Each row of a before or after table is a point. One or more steps were done to the points. Then noise was added and the rows were shuffled. The steps act on columns, c1 being the first. What was done? A step turns or swaps two columns, mirrors them in a line or flattens them onto one, adds a multiple of one to another, or multiplies or shifts one. Angles are multiples of 10 degrees, from the lower column toward the higher: turns from -170 to 170, lines from 10 to 170 but not 90. Use the fewest steps. Two steps may share a column if one is a turn and the other turns, adds or multiplies; they go together, in the order done. Otherwise the lowest column goes first.

Before (12 x 3):
[[ 16   1  14]
 [  8 -33 -74]
 [ 38  29  27]
 [ 36  26 -16]
 [ 14  25  11]
 [ -3 -19 -12]
 [ 35   4  50]
 [ 30  18  21]
 [ 26  34  22]
 [ 17  13 -12]
 [-42   1 -13]
 [-13 -11 -64]]
After (12 x 3):
[[-14   8  11]
 [-37   6 -15]
 [-28   7  18]
 [-10 -14 -72]
 [ 11  -2 -67]
 [-24  17  21]
 [  1  -7  -9]
 [-34   2  49]
 [-38  11  27]
 [-17   4 -13]
 [ 41   0 -12]
 [-18  -1  14]]
Steps: multiply c1 by -1; multiply c2 by 0.4

Before (13 x 8):
[[ 13 -51  38  26  -2  26  -6  16]
 [ 12 -76  34  31 -28 -29 -26 -28]
 [  8   0  14 -40 -43 -11  26  -8]
 [-14 -54  28  35 -12 -26  16 -17]
 [  2  -1   7  -7  17  -9  18  13]
 [ 15  23  43  18  14  16  -2 -12]
 [  2  19 -31 -54 -28  15  40 -28]
 [ 36   1  21   1  27   4  -6  21]
 [ 35   5  11  11  -2  15  44   4]
 [-22 -81  44  14  -7   0 -11 -31]
 [ 10 -20  -1  20   6   3  -9  -4]
 [ 23  11 -31 -44 -27   5  44 -43]
 [ 19 -71  51  16  21 -15   3 -21]]
After (13 x 8):
[[-15  18 -10  18   3  12  -7 -10]
 [ -9  -4  32 -46 -31 -18   9  -9]
 [-29  43  22   3  15  29 -33  -1]
 [  5  56  29  27 -33  21 -11 -17]
 [ -2 -23  29   8  23  11 -35 -15]
 [ -7   2  19  11   1 -13   5  16]
 [  9 -12  13 -57  -5 -20  50 -27]
 [ -6 -15  11 -48 -12 -21  50 -44]
 [  6  86  21   5  -5  12 -36 -31]
 [-35  58  39  21   8  -3 -39 -33]
 [-21  68   2  20 -39  23 -48 -35]
 [-43 -13   7  15  27  -9 -16  14]
 [-36 -12  40  -3   9  16  17  -6]]
Steps: turn c1 and c2 by -160 degrees; turn c1 and c8 by 20 degrees; turn c3 and c7 by -50 degrees; turn c5 and c6 by -50 degrees; turn c4 and c6 by 50 degrees

Before (8 x 12):
[[-35   8 -19 -47  -1  16  26   8 -30 -46 -22   2]
 [ 29  13  63 -34 -21   7  42 -39  29  21   2  36]
 [  1 -40  41  32  -5   2 -11   1 -64  27  18   8]
 [-26   2  23 -28 -57  11 -24  -1  56 -41  16 -30]
 [ 33   8 -37  15 -14  23  10 -78  16  -3   8 -20]
 [  9 -29 -24 -40  17  -4  20 -21  -3 -18   6  14]
 [ -4   8  20  11 -42  29 -38   8   2  18   3   5]
 [  1 -47  13   4 -60  28  -6  18 -29  36   4 -22]]
After (8 x 12):
[[-16   7 -16 -49 -10 -46  27   7 -11  16  37   2]
 [ 37   2  16 -28  32 -41 -29  -1  77  11  45 -38]
 [  4 -42  15  32  15  28 -25   0 -43   2  -5  10]
 [ 34   7  19  12   9  18 -38   9  21  28  20   6]
 [ 29   8 -12  14   1  -2  26 -77  37  24 -23 -28]
 [ 32  14  -3 -32  -2  20   4 -40  48   7 -14  47]
 [ 52 -48   7   4  13  35 -11  18 -10  30  26 -29]
 [ -8 -28 -13 -40  -1 -18  25 -24  17  -4 -18  19]]
Steps: turn c1 and c5 by 60 degrees; turn c5 and c11 by -110 degrees; flatten c3 and c7 onto the line at 120 degrees; swap c6 and c10; shift c9 by 20; multiply c12 by 1.3
